Each row of a before or after table is a point. The points were changed in one or more steps. Then noise was added and the rows were shuffled. The steps act on how far a point lies along the listed directions, d1 being the first. Write out the steps. A step turns or swaps two directions, mirrors them in a line or flattens them onto one, adds a multiple of one to another, or multiplies one. Angles are multiples of 10 degrees, from the lower direction toward the higher: turns from -170 to 170, lines from 10 to 170 but not 90. Use the fewest steps. Two steps may share a direction if one is a turn and the other turns, adds or multiplies; they go together, in the order done. Otherwise the lowest direction goes first.
In the rows, 128 means zero.

Directions:
(1): [92 85]
(2): [ 85 164]
Before (13 x 2):
[[170 177]
 [178 202]
 [ 97 105]
 [151 153]
 [120 130]
 [ 98 149]
 [102 178]
 [ 87  92]
 [110 130]
 [153  71]
 [ 62  62]
 [119  86]
 [155  73]]
After (13 x 2):
[[107 122]
 [102 101]
 [107 166]
 [118 130]
 [145 190]
 [153 104]
 [ 96 141]
 [113  75]
 [191  62]
 [175  83]
 [ 53 182]
 [146 183]
 [ 83 158]]
Steps: swap d1 and d2

Directions:
(1): [100 128  44 161 149 137]
(2): [ 99  44 130 109 113 159]
(3): [ 77 147 110  75  91  84]
(4): [109  98 148 142 186  63]
(5): [181  96 101 147  80  80]
Before (9 x 6):
[[126  58 163 134 158 147]
 [111 154 127 119  78 124]
 [ 93  84 124  87  86 102]
 [153  84 118 118 110 130]
 [149 105 122 158 173  86]
 [ 80  70  77 104  62 137]
 [ 84  70 102 122 101 126]
 [127 179 109 130 145 203]
 [122 135 116 161 163  73]]
After (9 x 6):
[[107 107 117 151 153  82]
 [ 22 174 127  38 102  84]
 [ 59 152 103 103 117 105]
 [ 53 174 136  78  79 127]
 [175 134 107 168 144 218]
 [ 23 184  78  60  82 111]
 [161 115 115 124 109 113]
 [172  79 117 173 165  87]
 [201  83 158 187 160 126]]
Steps: multiply d2 by 0; multiply d3 by 2.5; turn d3 and d5 by -30 degrees

Directions:
(1): [138 126  82 189 141 176  54 105 142 123  76]
(2): [171  94  93 113 152 213 159 174 104 136 164]
Before (12 x 11):
[[109 148 113 159 123  94  79 103 141 108  94]
 [125 134  91 168 134 148  61 114 151 127  70]
 [141  88 152  94 128 118 169 136  95 128 159]
 [111 132 157  89 119  86 161 141 128 120 151]
 [ 90 138 146 111 108  68 144 128 122 115 132]
 [ 69 162 182 105  93   7 136  92 146 127 133]
 [130 127 103 146 117 146 116 124 149 126  89]
 [146 116  89 127 135 204 106 150 131 128 106]
 [139 124  97 151 141 163 100 135 132 113 118]
 [158 106 167  63 115 135 222 164 102 143 198]
 [137 141 110 175 125 157  88 121 152 114  81]
 [104 132 140 134 127 111  95 120 122 137 119]]
After (12 x 11):
[[128 122 129  98 108 120 171 147 137 128 130]
 [ 97 139 120 148 114  87  89 106 131 111 100]
 [141 110 118  78 132 182 165 169 121 129 145]
 [136 139 162  95 115 116 192 160 131 124 154]
 [ 75 164 150 156 101  39  71  67 166 121  82]
 [137 122 127  99 131 135 159 159 118 116 163]
 [163 113  83 196 132 201  59  97 137 125  76]
 [115 136 116 159 126 122  72 108 144 113  91]
 [139  97 108 165 138 154  87 100 117 120  96]
 [107 130 153 119 127 104 119 133 118 132 136]
 [106 144 152  97 113  62 150 132 126 118 148]
 [123 128 156  70 119  98 189 166 123 134 166]]
Steps: mirror d1 and d2 in the line at 80 degrees
